Every row gives one point. A path goes straight from each point to the next, and from the last back to the first. The post is the endless flat space through its rows: a point in 2 columns, a line in 3, a plane in 4, and so on, so that a path can go around it. How many times does the path go around the post? Going back the other way cancels.

Post (1 x 2):
[[ 2.4 -0.9]]
Path (30 x 2):
[[ 4.4  3.4]
 [ 7.0  0.5]
 [ 3.4 -3.7]
 [-1.7 -5.0]
 [-3.0  1.2]
 [-0.8  0.8]
 [-1.2 -1.7]
 [-0.2  1.7]
 [ 7.1  3.9]
 [ 9.7 -0.1]
 [ 5.9 -7.6]
 [-2.6 -3.1]
 [-2.8 -3.9]
 [ 3.8 -5.7]
 [ 8.6 -2.2]
 [ 9.2  3.6]
 [ 9.2  3.8]
 [ 0.9  4.8]
 [-2.9  0.5]
 [-1.4 -5.2]
 [ 3.4 -3.1]
 [ 5.8 -3.8]
 [ 2.2 -3.9]
 [ 7.8 -2.5]
 [ 5.8  1.0]
 [ 0.6  6.0]
 [-1.7 -1.0]
 [-0.1  1.4]
 [ 2.2  1.2]
 [ 5.6  1.6]]
Times around: 0

Post:
[[ 1.5  0.8 -8.7 -1.1]
 [ 1.1 -1.9  6.6 -0.3]
 [-1.3 -0.3  1.7  0.3]]
Path, 25 rows:
[[ -4.6   1.3   5.0  -4.0]
 [  2.8   1.6   5.9   0.4]
 [  4.6  -1.9   1.8   3.5]
 [ -1.0  -1.7   2.0   1.5]
 [  2.9   2.1   5.0   5.8]
 [ -2.8   3.3   4.5  -1.7]
 [  0.9   0.8 -12.3  -6.9]
 [ -4.5  -3.0  -0.1   0.3]
 [ -1.4  -4.4   4.0  -2.0]
 [ 10.0  -8.4   3.8  -1.2]
 [  3.6   0.4   0.9   1.5]
 [ -2.1   6.6  -0.4   0.0]
 [ -2.1  -0.2   2.0  -1.5]
 [ -5.7   0.1  -8.1   0.9]
 [  5.5  -3.3   4.1   0.1]
 [  6.2  -2.1 -13.1   0.0]
 [  1.2  -6.1   1.6  -0.6]
 [  6.0  -1.3  -0.4   3.0]
 [  6.3   6.1  -6.8  -2.2]
 [ -1.9   3.2   1.4  -4.1]
 [  1.0   1.5  -7.6  -5.2]
 [  1.9   4.3  -2.0   0.8]
 [ -1.3   1.9  13.7   0.7]
 [ -1.3  -0.7   5.7  -3.2]
 [ -4.6  -0.6   7.7  -2.2]]
Times around: 2

Post, 5 rows:
[[-0.5  5.6 -2.7 -0.6 -4.4 -8.1]
 [ 4.8  0.2 -1.2 -2.6  1.2  0.0]
 [ 0.2  0.7  8.2 -1.2  0.3 -2.2]
 [-5.8 -0.1  1.3  1.3 -3.0 -0.6]
 [-2.2  2.1  3.9 -1.8  1.5  1.4]]
Path (28 x 6):
[[ -0.6   2.7   5.7   1.1   1.6  -3.9]
 [ -8.1   1.9  -5.8   6.5  -5.1   4.3]
 [ -2.2   8.9   5.1  -4.4  -0.6   0.0]
 [ -2.1  -1.9   1.2  -2.5  -5.5  -3.2]
 [  5.0   2.3   3.9  -6.9   0.8  -3.5]
 [ -6.3   0.6   6.0  -3.0  -2.7   4.7]
 [ -1.6   5.4  -1.2  -6.0   1.0  -3.5]
 [ -0.5  -0.6  -5.0  -2.4   4.4   0.8]
 [ -3.2   2.5   2.7   3.4   0.8   0.5]
 [ -3.0   6.6  -0.9   0.4  -2.5  -0.9]
 [ -5.8   8.3  -2.8  -2.2 -10.1  -7.7]
 [ -7.3   6.4   4.3  -4.7   2.6  -0.3]
 [ -7.1   3.1   3.8   0.0  -1.7  -3.9]
 [ -3.3   1.0  -5.6   2.7  -0.5   0.5]
 [  1.8   5.7   3.9   0.3  -3.2  -2.6]
 [  0.5  -0.8   7.5  -4.5  -0.7   3.4]
 [ -8.8   4.9   3.9  -5.0  -1.1  -6.0]
 [ -5.9   0.1  -2.7  -0.5   4.2   3.3]
 [-12.2   7.9  -6.8   4.0  -5.7 -10.6]
 [ -7.3   7.6   8.2  -2.9  -0.8  -8.5]
 [ -2.8   1.9   2.8  -3.6  -0.5  -2.2]
 [ -6.8   9.1   1.7  -3.0   6.9  -1.2]
 [ -3.0   0.5   2.2   6.3  -3.4  -1.7]
 [  2.2   1.7  -7.6  -0.2  -2.3   0.1]
 [ -2.3   3.9   6.2  -2.8  -2.0  -0.5]
 [ -0.7   1.0   2.8  -5.5   0.3  -0.8]
 [  2.2  -5.6   3.8  -6.1   1.7   9.2]
 [  0.5  -4.6   3.6  -0.9  -0.8  -2.5]]
Times around: 4

Post (8 x 9):
[[ 1.6  2.0  1.7 -0.1 -1.7 -5.8 -3.6 -2.1 -6.1]
 [-0.1  0.9 -0.1  2.4  5.6  4.0  6.5 -1.4  0.6]
 [ 1.8 -1.4 -2.0  2.8  3.1  3.4  2.7  5.2  3.5]
 [-3.7  1.8 -1.2  3.2  4.1  5.7 -1.8  0.1  0.1]
 [ 3.0 -5.7 -1.1 -5.2 -3.2 -3.4 -3.5 -3.5 -7.6]
 [ 2.7 -3.8  0.6 -7.5  0.9 -8.6 -2.8 -1.9 -5.5]
 [ 2.5 -2.5 -3.4  4.0  4.5  3.3  1.7 -0.5  3.2]
 [ 5.0  0.3  4.0 -3.2 -3.2  1.9 -2.6 -1.4  7.7]]
Path, 27 rows:
[[  0.7  -2.2  -3.9   1.1   2.3   0.4  -3.1   0.4 -10.3]
 [  3.7  -5.0  -1.5   0.4   1.0   1.5   1.0   1.6  -0.3]
 [ -1.1  -3.1   1.8  -1.7  -0.7  -0.9  -1.3   0.7  -2.1]
 [  3.5  -3.4  -1.8  -1.9  -4.3   2.0  -1.9  -3.9   5.3]
 [ -5.0   5.8   4.6  -9.1   0.6  -1.9  -5.0   1.2  -5.2]
 [  2.6  -4.4   2.9 -11.5   0.3   4.1  -1.5  -0.1   2.5]
 [ 14.1  -6.3   5.6  -4.4  -6.4  -2.2   3.9  -0.1   8.0]
 [  1.9  -3.3  -1.1   0.8   0.1   2.4   1.4  -4.3   4.2]
 [  7.8  -1.4   1.6  -2.4  -5.0  -4.2   4.3  -6.3  -1.0]
 [  3.6  -0.6  -3.8   0.0   5.4   9.7   4.7  -7.9   1.4]
 [  1.4  -4.7   1.5  -3.7   3.3  12.6  -2.4  -3.5   4.8]
 [ -4.6  -3.8  -1.6   2.9   8.0  -6.8  -1.8   4.1  -6.4]
 [ -2.2  -1.3  -3.6   4.5   1.3   4.0  -7.1  -0.5   3.6]
 [  1.1   4.5   3.2  -3.7  -0.3   0.3  -2.3  -1.2   6.3]
 [  5.1   2.3   5.9  -3.2  -4.5   9.6  -1.1  -1.0  10.8]
 [  5.0  -3.5   1.9   2.0   1.5   4.9   8.5  -3.0  -4.8]
 [ -1.3  -0.1  -4.6   2.3   7.9   9.5   2.8   1.9  -0.2]
 [ -2.4   5.3  -4.2   4.1   1.5   6.2   5.3  -2.7  -6.5]
 [ -1.7  -1.6   3.1  -3.9  -1.3   4.3  -2.4  -8.4   5.8]
 [  1.1  -3.8   3.2  -3.0   2.7 -10.1   2.2   5.1  -6.5]
 [  2.5  -5.9   1.7  -7.7  -1.3   3.4  -5.3   2.9  -0.9]
 [ -2.5   3.1  -2.8   2.4   7.4   0.8  -0.7  -1.9  -4.7]
 [ -4.0   1.5  -2.4  -0.4   2.8   2.4  -5.7   5.8   4.6]
 [ -5.0  -0.6   1.5   3.1   1.9  -3.9   5.6  -3.1  -8.1]
 [  2.6  -2.0   5.8   0.5   7.7  -2.3   5.8  -5.6   8.9]
 [  3.7   0.4   1.3   1.8   0.2  -0.4  12.1   1.4   6.2]
 [  1.4  -0.3  -5.3   1.3  -2.0   8.4  -0.5  -1.3  -2.6]]
Times around: 2

Post, 10 rows:
[[  7.6  -4.8   2.7  -1.2   7.5   2.8  -3.6  -1.0  -3.1  -0.2  -2.5]
 [  4.0  -1.9   3.2  -3.1   8.0  -1.7  -2.8   2.3   0.5   0.8  -1.2]
 [  1.0   2.5   4.8  -0.2  -0.4  -0.6  -1.3   1.5   2.2  -5.3  -0.6]
 [ -3.2   1.2 -10.2  -0.4  -4.2   3.2   7.7   3.5 -11.4   4.8   2.7]
 [ -0.5   0.6  -3.1  -3.3  -3.8   2.1  -3.6   4.4  -0.7  -0.4   4.6]
 [  4.4   7.1   1.8  -1.3  -2.4   2.2   1.6  -2.5   5.4  -3.0   0.9]
 [ -1.3   1.6   2.8   2.6  -3.3   1.4  -5.2   2.7   1.1   0.2  -0.4]
 [  1.5   0.0   0.5  -4.0  -5.2  -2.2   0.6  -0.9   2.6  -3.2  -3.4]
 [  3.5   1.7  -0.2  -3.8  -2.2  -6.8  -1.1  -1.2  -0.3  -3.4  -2.4]
 [ -0.7  -1.4  -2.7  -2.6  -6.7   1.5  -1.4  -1.7  -5.0   2.1   5.4]]
Path:
[[  5.3  -5.8  -2.3  -1.2   8.8   0.9  -6.7   1.7  -7.1   0.1  -2.1]
 [ -0.9  -3.2  -3.2  -6.7   3.7  -5.9   2.8   3.4  -6.1   4.7  -4.2]
 [  6.3   3.3   2.5  -0.9  -0.6   1.8   1.2   1.4   2.3  -3.2  -4.8]
 [ -0.1  -1.8  -0.9  -3.7  -4.9  -3.8   0.0   3.9   1.1   3.0   3.4]
 [ -7.9   1.8  -4.4   4.1  -3.4  -3.8  -3.6   7.6  -1.2   2.4   5.9]
 [ -3.6   0.4 -12.4  -2.3  -3.9   1.2  -2.3   2.3  -4.1   0.1  -0.6]
 [ -1.3  -1.6   2.6  -5.4   2.8   6.2  -3.3   6.4   2.8   0.4   2.9]
 [ -0.7   5.9  -0.2  -3.1   1.8   8.1   0.3   8.3   2.7   1.6   9.4]
 [  3.8   5.3   0.9  -1.5   1.0   9.8   5.1   4.3   3.1  -2.2   1.5]
 [ -0.9   1.6   5.2   4.6   2.4  -2.1  -1.0   6.2  -0.4   3.4  -1.4]
 [ -2.5  -3.8   2.9   5.4   0.3   1.3  -0.8   4.7  -2.5  -4.5  -3.7]
 [  0.8   4.0  -0.5  -1.6   5.3   2.6   0.5  -3.1   1.3  -1.3   6.3]
 [ 12.5   3.2  -9.4 -14.4   2.9   0.7   5.8 -12.0  -5.4   2.0   7.1]
 [  0.7   6.8   5.7   0.5  -2.9   0.0   0.7  -3.4   4.9  -5.6  -4.5]
 [  3.3   5.7   4.9  -5.7  -4.5   2.1   4.4   1.5   3.3  -2.2  -1.0]
 [ 11.3  -1.9   3.3  -4.2  10.6  -2.1  -0.7  -1.0  -3.5  -2.8   1.1]
 [  1.5   7.0   1.5   0.5  -4.5   5.1   1.8   1.3  11.5  -0.7  -0.4]
 [ -2.1  -5.9  -2.6  -0.2   0.3   1.6  -3.5  -3.0  -1.1   0.7   0.8]
 [ -6.9  -3.3  -3.8  -2.1   2.9   6.2  -2.4  11.5  -7.0   4.1   5.9]
 [  0.5   5.1   3.3  -4.2   3.6  -1.1   3.2   5.8  -5.4  -1.5   2.0]
 [  0.6   4.5   1.3  -9.0  -6.1  -1.0   0.5  -0.6  -2.3  -3.6   7.7]
 [  3.3   1.6  10.3   4.3  -8.9  -1.2  -1.3  -3.0  -1.0  -4.6  -2.3]
 [  2.4  -2.7   3.5  -1.9  -4.2  -1.5  -2.5   7.0  -4.2  -4.2   1.9]
 [  1.1  -1.1  -5.3  -4.2   3.0   4.8   4.1  12.3  -6.1   6.7  -1.0]
 [ -2.0  -1.3   2.6   5.0  -0.8   2.1  -5.3   8.2  -1.2   2.6   0.9]
 [  1.4   3.2   3.6   1.9  11.0  -1.4  -1.6   5.5   8.9   0.3  -2.7]
 [ -1.2   1.7  -0.6  -1.2   6.8  10.2  -2.5   4.3   8.6  -0.7  -1.0]]
Times around: 4

Post:
[[ -2.0   0.3  -3.0   2.9   3.4   3.6  -2.3   4.1   1.5 -10.8  -0.2  -6.2
    1.2   0.1]
 [  0.6  -5.7   1.5  -2.4  -0.4   3.9  -8.3   5.1  -2.5  -2.2  -3.9  -3.6
   -7.5   3.3]
 [  2.6   0.6  -2.3  -2.0  -1.0   5.6  -4.6  -2.8  -1.9  -2.4  -1.8  -1.8
   -1.9  -6.1]
 [ -0.2  -5.1   4.0   1.2  -3.5   2.9   5.5  -1.1   2.2   0.7   0.8  -2.3
    0.0  -0.2]
 [ -1.7   1.5  -7.2  -1.3  -1.9   3.1  -0.5   2.8   0.9  -0.9   8.1   0.0
    5.5  -8.4]
 [  1.8   5.8   1.1  -7.9  -3.2  -3.4  -9.5  -5.5  -3.8  -2.9   2.8 -10.0
   -0.6  -3.2]
 [  4.4  -0.3   0.9  -0.3  -0.4   5.4   1.8  -0.6   1.4  -0.7   4.7   7.9
    3.3  -3.2]
 [ -8.1   2.2  -0.7  -3.8   1.6   0.6  -9.0   5.1   8.3   3.0  -0.1   4.7
    2.4   1.7]
 [ -5.0   0.6  -3.7   0.6  -3.0  -6.4   1.7   5.5  -1.2  10.2  -0.6   2.3
    2.7   4.0]
 [  2.6  -2.5   1.7   6.9  -5.0  -0.5   1.7   0.0  -2.0   3.0   0.8   1.6
    7.3   2.7]
 [ -6.1   5.3   1.8   0.6  -2.5   2.8  -1.0   4.2  -0.1  -3.3  -0.2  -0.6
    4.9  -0.5]
 [ -0.5  -5.0   3.5   3.1  -0.1  -0.3   0.4   0.7  -3.0  -4.7   0.7  -2.4
   -3.4  -5.1]
 [ -1.2   0.9  -1.3  -5.6   4.2  -2.2  -6.2   8.6  -2.0  -0.9  -7.5  -4.5
    5.7   5.2]]
Path:
[[  0.9   0.8   2.9   0.0  -5.2   8.4   5.1  -4.9   1.4  -3.8   2.6  -6.8
   -0.2   2.2]
 [ -3.9   3.5  -2.4   1.0   0.8  -9.1   0.4   4.0   5.4   6.5   4.1  -2.8
    0.5   5.9]
 [  1.7  -1.4  -3.4  -3.2  -6.1   7.4   3.7   2.9   4.2   0.5   8.8  -2.0
    4.8  -6.1]
 [  0.0  -5.3   1.6  -0.2  -0.4   2.7  -7.9   5.4   3.3   0.4  -3.0   5.5
    5.0   0.1]
 [  9.7   4.4  -4.5  -4.2  -2.6   4.0  -3.1   0.2   1.1   3.8   2.4   3.0
    3.9  -5.1]
 [  0.3   1.7  -0.3   5.8   3.1   7.6 -13.5   1.1   1.0  -3.0   3.2   2.9
    1.4  -5.1]
 [ -0.1  -5.9  -1.6   0.0   2.9  -4.5   5.8   0.6  -1.3   4.4  -4.3  -1.6
    8.4  -0.9]
 [  3.2  -3.6   0.8  -3.7  -2.7   1.2   9.0   0.8  -1.5  -1.4   2.1   5.0
   10.1  -3.1]
 [  3.3   4.1  -0.1  -6.3   2.8  -5.6  -5.5  -0.2   2.5  -4.0  -4.5  -1.3
    4.4  -2.4]
 [ -1.4   2.2  -0.6   1.5  -2.8  -1.2   4.2   3.4   7.8   8.1  -2.8  -1.2
    7.5   4.5]
 [ -7.2   6.6   0.1   2.6  -2.9   5.5  -2.3   2.1   2.6   0.1   7.3   4.6
    2.0  -6.3]
 [ -2.5  -5.6   5.1  -0.9   2.4  -4.6   0.1   0.4  -4.6   0.1  -2.0  -1.7
    2.6   4.0]
 [ -4.1  -3.8  -4.7  -2.1  -3.3   0.4   2.0   2.7   0.6  -0.7  -1.2   1.5
    2.0  -1.2]
 [ -4.3  -2.8  -2.1  -1.7  -4.1  -4.0   7.0   3.4  -1.3   5.1   5.6   0.1
    0.7  -9.7]
 [ -4.8   2.1  -4.0  -4.5  -1.0   4.8  -9.8   9.2   1.7   5.3  -3.9   0.8
   -1.4   1.6]
 [ -8.5   3.9   6.5   3.0   1.0   1.4  -2.1   2.7   1.9  -1.9   2.9  -0.7
    1.0   1.3]
 [ -4.0  -1.8   1.2  -7.0   3.2   0.5  -7.5  -3.7   5.6  -2.5   0.4  -1.8
    3.1  -2.7]
 [ -0.3   2.3  -1.4  -0.6  -1.1   0.9 -13.5  -2.7  -1.3  -3.5  -5.1   3.3
   -3.1   4.2]
 [  4.4  -6.3  -5.2  -0.4   4.3   6.9  -1.6   3.1  -6.2  -0.7  -5.6   4.3
    5.2  -0.8]
 [  1.9  -2.8   0.7  -1.7   3.2  -2.3   1.3   8.3  -7.0  -0.5   8.1  -0.1
   -2.6  -4.4]
 [ -3.5   7.2  -4.2  -0.1   1.6   6.6  -2.6  11.4  -1.0  -1.0  -0.9  -0.1
   -2.6  -2.4]
 [  4.3  -1.0  -2.3  -6.8  -0.2 -11.3  -1.0  -4.2   7.1   1.3   7.4  -3.3
    4.2   0.8]
 [  4.2  -9.0   6.1  -0.6  -5.5   4.2  10.7   7.1  -3.4  -3.4   4.7  -2.5
    1.4   9.7]
 [  3.1   0.4   2.3  -3.1  -4.5  -2.3   3.9  -5.9  -3.0   1.9  -5.3  -5.0
   -1.3  -2.5]
 [ -0.1   0.4   5.6   0.4  -6.3  13.4   1.9   5.0   6.0  -2.7   6.7   3.4
   -3.9  -0.3]
 [  0.8   4.3   3.5  -8.4   0.2   8.6  -4.8   0.1   2.7  -1.5  -1.8  -4.9
    0.4   0.0]
 [ -7.7   2.9  -0.7  -9.9   1.2   0.1  -1.8   3.4   4.0   5.3   4.5  -4.6
    9.5  -1.8]
 [  5.1  -3.9   5.7  -4.4  -2.5   5.7  -0.7  -7.7  -2.3  -5.9   2.4  -4.6
   -5.3   1.6]]
Times around: 2

Post, 17 rows:
[[-2.4 -2.2  4.2 -5.5  8.2 -0.9  6.5  8.6 -3.8  0.0  3.9  0.6  2.2  0.3
  -4.3  3.3  0.2 -2.5]
 [ 0.2 -0.4 -1.9 -0.6 -5.5 -0.4  0.8  2.6 -2.5 -4.0  0.0 -2.3 -1.7  1.1
   2.7  5.1  2.2  1.2]
 [ 0.2  1.9  2.2  2.7 -1.4 -1.0 -3.1  1.1 -5.0 -1.4 -0.6 -2.5  0.1 -1.0
  -3.8 -3.2 -1.3  3.4]
 [-0.5  1.2 -4.2 -4.0 -7.0  0.9  6.1 -2.8  1.2  6.8  5.7 -2.7 -4.1  4.6
   1.9 -2.6  0.5  4.5]
 [-2.5 -0.9  0.0 -6.2  0.4 -6.0 -0.9  3.8  1.6  2.3  1.8  3.9  0.6 -3.8
   0.7 -2.8  1.0 -1.1]
 [ 1.5  0.8  0.7 -1.5 -0.3 -2.8 -2.1 -1.0  3.3  1.4  2.7 -0.8 -4.6 -0.2
  -1.3 -4.2  6.4 -3.1]
 [-5.4  3.2 -3.2  2.8  5.6 -3.7 -4.9 -2.3 -2.3  1.3 -6.0 -3.3  5.0 -3.6
   2.9  3.7  0.7  3.0]
 [-1.1  1.8 -2.4  1.7  0.3 -4.3 -4.0  1.8 -1.3  0.7 -3.6 -1.0  2.6  3.9
   1.1 -1.8  1.2  0.7]
 [ 4.4 -5.2  3.9 -1.7  0.8 -2.6 -4.1 -1.6 -3.0  3.0  5.7 -0.2  2.8  1.3
   2.7  3.3  0.7  2.8]
 [ 0.7 -7.9 -2.6  6.6  4.5 -2.0  6.2 -1.5 -1.9  3.7  2.4 -1.1  1.1 -6.1
   2.5  7.0  4.7 -5.6]
 [-2.0  1.3  0.1  6.1  3.2  4.8 -4.3 -4.6 -6.2 -0.8 -2.6  3.1 -0.7  3.0
  -1.2  4.2 -7.1 -1.1]
 [-2.6  2.2  3.1  0.5 -2.9  2.6  3.1  0.1 -1.3  4.0  2.2 -0.3  5.6  4.2
   0.1  8.3 -2.4  3.9]
 [-1.9 -4.5 -1.3  2.2  4.6  2.0 -5.1 -1.8 -6.7  2.6  3.2 -1.7  8.4 -1.9
   4.1  6.3  0.1 -6.3]
 [-0.2  0.7 -2.8 -1.2 -0.4 -2.0  0.8 -5.2  1.9 -5.5 -3.9  1.0  4.3  5.5
  -2.7 -3.6  5.8  0.4]
 [ 5.4  1.2  2.7 -2.7  5.5  4.3  5.8  6.3 -3.8  2.6  4.7  5.2  3.5  2.7
  -3.9 -2.4  3.1  1.4]
 [ 4.5  5.2 -5.6 -2.7 -4.7 -2.7 -0.7 -1.5 -2.8  2.6 -1.4 -4.7 -2.6  6.5
  -2.4  2.1 -1.6  1.6]
 [ 4.2 -3.6  6.2  6.1  0.6  5.8  0.2 -2.4 -2.5  0.3 -4.5  0.5 -1.8 -2.6
  -0.1 -2.6 -1.2 -5.4]]
Path (27 x 18):
[[  3.0   1.5   4.6   0.6  -2.5  -3.0   4.6  -2.1  -1.0   5.5  -7.9   5.8
    6.1   9.1  -5.3   0.0   0.0  -5.9]
 [ -2.5  -0.8  -2.8   1.8  -7.2  -0.6   0.3  -4.5  -2.7   0.6  -3.7  -4.1
    1.7   7.8   7.3   0.3   3.1  -4.6]
 [ -4.9   4.5   0.4  -0.4  -4.4  -1.0   2.8   2.5  -3.3 -12.0  -7.0  -0.2
    3.0   8.2   2.6   8.0  -3.2   6.0]
 [  2.8  -3.1   0.2   1.0   6.8  -2.1  -2.3   1.2  -5.0  -1.7   0.9  -2.8
    4.1   6.8   1.0   6.8  -7.2   4.4]
 [ -2.0   0.6   5.2   0.6  -2.0   1.8  -5.4  12.5  -0.7  -1.2   5.2   4.0
    1.8 -10.7  -1.8  -1.2   3.5   3.0]
 [  0.3   3.3  -5.9  -0.7  -6.0  -5.6  -3.5  -0.8   5.8   0.6  -3.4  -4.9
   -3.5   0.9  -2.7   0.0   3.0   3.3]
 [  5.0  -2.8  -2.9  -3.5   4.9  -5.6  -0.4   6.7   2.5  -0.5  -4.4  -2.9
    3.5   6.7   4.3   8.3   3.9  -5.2]
 [  2.5   1.3  -2.8   5.1   5.1  -5.3  -1.7   3.0  -5.8  -1.3   2.6   3.3
   -5.4  -2.7   1.4   3.1  -1.6   2.6]
 [ -6.6   6.1  -1.1   2.1   1.4  -3.9   0.6  -1.4  -1.5   1.5  -0.8  -2.5
   -2.5  12.0  -1.9  -4.2  -1.6   3.9]
 [  1.9  -0.8  -6.5  10.4   4.5   1.9   3.5  -2.6  -2.8   6.4   4.7   2.8
    5.2   7.4   7.1   4.6  -1.4   9.9]
 [  4.5  -6.3  -4.7  -4.6   5.0  -8.1  -0.8   0.4  -1.0  -1.7   5.2   4.9
    8.9   2.0   8.8  -1.0   5.1  -0.9]
 [ -5.5   3.1  -1.3  -1.6  -7.7  -1.5   1.7 -13.4   0.0  -3.4  -8.2   5.3
   10.2  12.3   0.6  -6.3  -3.6   2.8]
 [  2.3   1.1   1.9   2.3   1.4   3.1   2.6   1.9  -8.5   4.0  -4.7  -4.1
   -4.3  -1.5   3.7  -3.4  -1.5   1.5]
 [  4.3   5.4   4.7   5.3  -0.8   6.2  -2.9  -4.0  -5.1   3.1   2.3  -0.8
   -3.6   0.9  -0.4   3.7  -2.9   2.7]
 [ -2.2   0.4  -4.3   2.7  -4.9   2.5   6.9  -7.9   4.3  -3.2   1.6  -1.8
   -6.9   9.0  -2.6   0.3   2.4  -2.2]
 [ -7.2   6.0   1.4   0.1  -5.0  -1.4  -6.6   4.9   2.0  -3.9 -10.0 -10.2
    1.7  -0.7  -8.4  -4.9  -4.0  -3.2]
 [ -6.0  -4.5   4.6  -1.7   4.5  -5.1  -6.8   9.5  -3.9   7.1  -2.3   3.7
   -0.6  -0.5  -1.1  -5.5  -7.2  -2.8]
 [ -1.8   3.6   1.5  -5.8   6.5  -1.2  -7.2  -0.1   0.7   5.9  -6.2  -6.0
    5.5   1.6  -2.8  -1.7  -1.7 -11.0]
 [  5.0  -3.5  -8.8   4.2   1.2  -5.1   3.1  -4.6  -1.8   5.4  -1.7  -0.9
    4.2  -5.8   6.9  -1.1  -4.3   5.2]
 [ 11.2   9.1   6.7   1.3   1.4   7.9  -6.2  -0.4  -8.0  -0.4   4.0  -2.4
    4.9   8.0  -4.9 -10.1   0.7   5.3]
 [ -3.6   9.1   1.8  -0.5   1.1  -7.9  -9.6  -3.7  -5.5  -6.6  -8.8  -0.8
   -1.2   0.9  -2.6  -2.2  -2.6   0.5]
 [  1.5  -2.1  -5.5  -2.2   1.4  -2.0   3.6   1.1  -7.7  -5.6  -2.7   2.4
    7.6   2.0  -3.5   0.5  -5.4   0.1]
 [  3.5  -3.9   4.4   1.1   3.0   2.2   2.3   9.6   2.8  -3.1   1.2   1.2
   -3.1  -2.1   2.3   5.5   0.8  -2.3]
 [ -6.3  -2.0   1.5  -1.2   0.4  -0.4   3.1   2.2   1.0   3.0  -3.7  -4.4
    0.6  -6.8   4.3   9.7  -1.0   0.0]
 [  9.9  -2.1   2.0  -1.8   5.9  -1.9 -13.9   3.0  -8.0   0.3  -3.3  -5.4
    9.3   2.0  -0.7   3.0  -4.2  -1.4]
 [  3.1   0.5   5.3   1.2  -3.0   3.6   4.0   0.7  -1.2  -2.7   3.6   7.4
   -2.1   9.6  -0.4  -0.2  -4.4  11.8]
 [  1.7   4.2   1.3  -1.7  -3.8  -3.2  -6.3   1.0  -9.1   3.1   8.5  -0.3
    2.7   0.6   4.3   0.5  -2.4   7.0]]
Times around: 0
